Rows are points. Each copy is the shape, with its points in the same order, stretched, turned, moved and blurred by noise. Say if it was mirrored as well.
In the rows, zero is written as 128.

Shape (8 x 3):
[[132 106 158]
 [162 118 122]
 [137 129 152]
 [100 131 157]
 [122 120 166]
 [ 76 141 119]
 [152 143 117]
 [124 148 206]]
Copy 1, 8 rows:
[[113 163 133]
 [104 113 155]
 [121 148 130]
 [127 172 104]
 [124 180 119]
 [125 159  69]
 [115 111 143]
 [156 197 118]]
Copy 1 is: only turned
Copy 2 (8 x 3):
[[102 101 111]
 [129 151  95]
 [ 98 131 131]
 [110 100 169]
 [ 95 109 133]
 [163 105 196]
 [131 167 128]
 [ 31 116 152]]
Copy 2 is: mirrored

Shape (12 x 6):
[[120  77 136 120 129 146]
 [101  69 144  85  84 163]
 [111  71 125 106 143 138]
 [101 191 160 110 124 155]
 [123  99  98 122 186 120]
 [118 154 121 117  54 106]
 [164 158 125 137 152 137]
 [123 149 122  97 120 100]
 [195 100  98 120 120  92]
 [144  91  69 154 132  91]
 [101 153 132  79 114 176]
 [170 172 154 145 106  98]]
Copy 1 (12 x 6):
[[122 132 102 155 130 138]
 [115  88  97 182 141 147]
 [112 126  89 153 123 149]
 [ 98 131 158 126 161  87]
 [120 151  90 103 109 128]
 [153  79 168 149 143 125]
 [140 153 131  98 161 104]
 [128 111 148 110 138 135]
 [185 122 113 109 140 160]
 [177 125 113 125 100 134]
 [ 81 104 125 140 161  97]
 [169 145 173 112 160 132]]
Copy 1 is: mirrored
Copy 2:
[[125  90 110 154 159 114]
 [ 95  88  78 139 111 110]
 [119  99  95 155 176  95]
 [126 158 121 165  94 166]
 [143 128 109 157 213  96]
 [149 156 144 122  26  97]
 [149 125 159 131 142 176]
 [127 167 131 132 106 101]
 [133 116 168  88 133 112]
 [186 117 147 128 151  66]
 [118 137  81 141 108 156]
 [135 140 193 127  76 151]]
Copy 2 is: only turned

Shape (12 x 8):
[[127 103 121  99 161 109  47  92]
 [141 119  87 109 168 135 127 132]
 [125 137 131 131 111 145 152  98]
 [ 91 121 114 109 156 134 125 162]
 [119 105 150 158 118 183 146  74]
 [147 153 141 128 131  92 138 154]
 [150 157 153 155  94 155 118 115]
 [138 166  90 147 127 125 152 198]
 [132  86 119 141 120 163 162 135]
 [146 128 180 114 120 145  99 123]
 [129 126 148 147  86 122 123 135]
 [143 174 150 166 149  73 115 209]]
Copy 1, 12 rows:
[[104  94  66 135 124  93 151 105]
 [129 134 134 121 101 108 159 150]
 [152 143 109 108 143 145 126 118]
 [119 127 148 119 134  90 131 143]
 [121 150 104 123 163 167 122  83]
 [168 119 130 134 120 114 102 153]
 [153 156  80 118 139 138  90 108]
 [173 175 175 131  97  91 116 175]
 [133 145 144 117 111 152 122 113]
 [114 108  69 118 145 132  79 104]
 [160 129 109 118 131 130  92  96]
 [172 129 157 171 110  77  80 158]]
Copy 1 is: only turned
Copy 2:
[[168 139 111  61 110  54 149 144]
 [161 100 128 135 133  78 155 110]
 [148 124 103 115 154 143 162 111]
 [130  85 149 130 132  99 132 139]
 [180 134 101  90 119 180 145 113]
 [130 138 147 135 181 102 140 118]
 [166 142  94  95 165 146 126 106]
 [129 111 128 179 173 103 116  92]
 [173 124 138 145 123 152 125 123]
 [189 133 135  66 148 131 125 133]
 [147 151 121 119 166 138 123 138]
 [124 152 185 147 191  94  89 107]]
Copy 2 is: only turned
Copy 3:
[[157 118 183 134 209 135 202 157]
 [ 97 102 153 138 132 111 133 154]
 [125  95 116  83 140  94 116  86]
 [ 98 113 100 169 133 136 146 149]
 [131 101 107  40 120  93 177  73]
 [117 133 144 127 147 154  62 132]
 [124  97 110  42 155 150 104 104]
 [ 78  75 102 147 103 169  44 156]
 [125 110  98  91  82  92 136 141]
 [131 159 118  64 174 141 141 134]
 [156 108 104  88 142 139 105 130]
 [ 96 136 139 159 143 241  44 155]]
Copy 3 is: mirrored

Shape:
[[109 142 205 120  68 131 121 115 158 120 104]
 [139 141 171 129  89 107 117  84 162 156 145]
 [125 139 120  83 136 130 102 159  98 134 145]
 [149 126 112 148 146 131  76 165 110 121 117]
 [127 103 167 134  67 106 138 101 145 137 123]
 [134 144 106 139 120 156 129 176  90 108 152]
 [ 92 112  98 122 129 122 115 139  96 119 131]
 [125 134 162 140  73 133 116  99 160 118 141]
 [107 132 160 144  66 101 121 146 152 163 118]
 [135 155  87 121 124  91 115 170 105  81 136]
 [112 118 144 120  77 136 127 130 202 135 137]
 [143 146  73 121 146 144 138 153  92 119  96]
 [ 88 151 138 131 196 110 128 133 139 123 120]
 [154 136 116 111 149 117 140 176 111 125 127]
 [ 93 135 144 155 203 110 154 145 115 132 153]
 [110  93 142 128 226 106 143 155 115 101 135]]
Copy 1, 16 rows:
[[ 88 125 133  63  81 116 127 167 135 173 116]
 [117 112 118  84 119 120 140 112 113 207  60]
 [155 117 174 145 130 139 172 133 150 108 155]
 [154 118 152 176 136 109 115 119 136 154 164]
 [119 125 100  97 123 140 121 173 137 192  89]
 [163 129 151 153 139 149 152 125 152 125 219]
 [159 136 141 145 128 155 126 146 160 116 157]
 [111 113 118  77 116 131 122 130 133 186 108]
 [145 118 116 114  97 143 118 166  98 183 118]
 [135 126 157 195 120 180 146 117 142 130 193]
 [104  97  97  92 121 128 116 141 117 142 120]
 [123 164 137 175 167 139 137  99 138 109 187]
 [125 150 114 146  65  95 141 107 150 134 147]
 [131 133 137 182 128 133 166 131 138 130 179]
 [166 145  99 156  59  91 155 120 170 148 170]
 [148 150 103 182  67  84 150 150 202 120 175]]
Copy 1 is: mirrored
Copy 2 (16 x 11):
[[179 128 182 121  57 117 159 119 109 128 209]
 [181 150 114  96  98 109 140 137 129 124 190]
 [150 148 122 166 142 186 136 163 107 108  83]
 [111 120 142 175 147 151  94 154 144 102 115]
 [149 119 145  99  84 102 174 135 114 125 179]
 [104 167 147 120 112 204  97 161 102 122 102]
 [102 116 120 173 125 181 146 148 108 119 119]
 [161 157 151 106  80 131 133 147 105 125 216]
 [122 145 154 124  93 111 159 120 174 129 165]
 [104 149 164 159 157 201 118 119 104  92 114]
 [127 163 154 135 103 127 128 153 122 160 210]
 [100 137 121 156 146 151  83 122  93 112  65]
 [131  79 112 173 130 170 102  91 144 175 122]
 [123 135 139 133 154 157 116 138 115 133  67]
 [115  76 107 126 117 192 108 109 155 194  94]
 [121  31 127 157 144 187 127 134 127 189  82]]
Copy 2 is: only turned
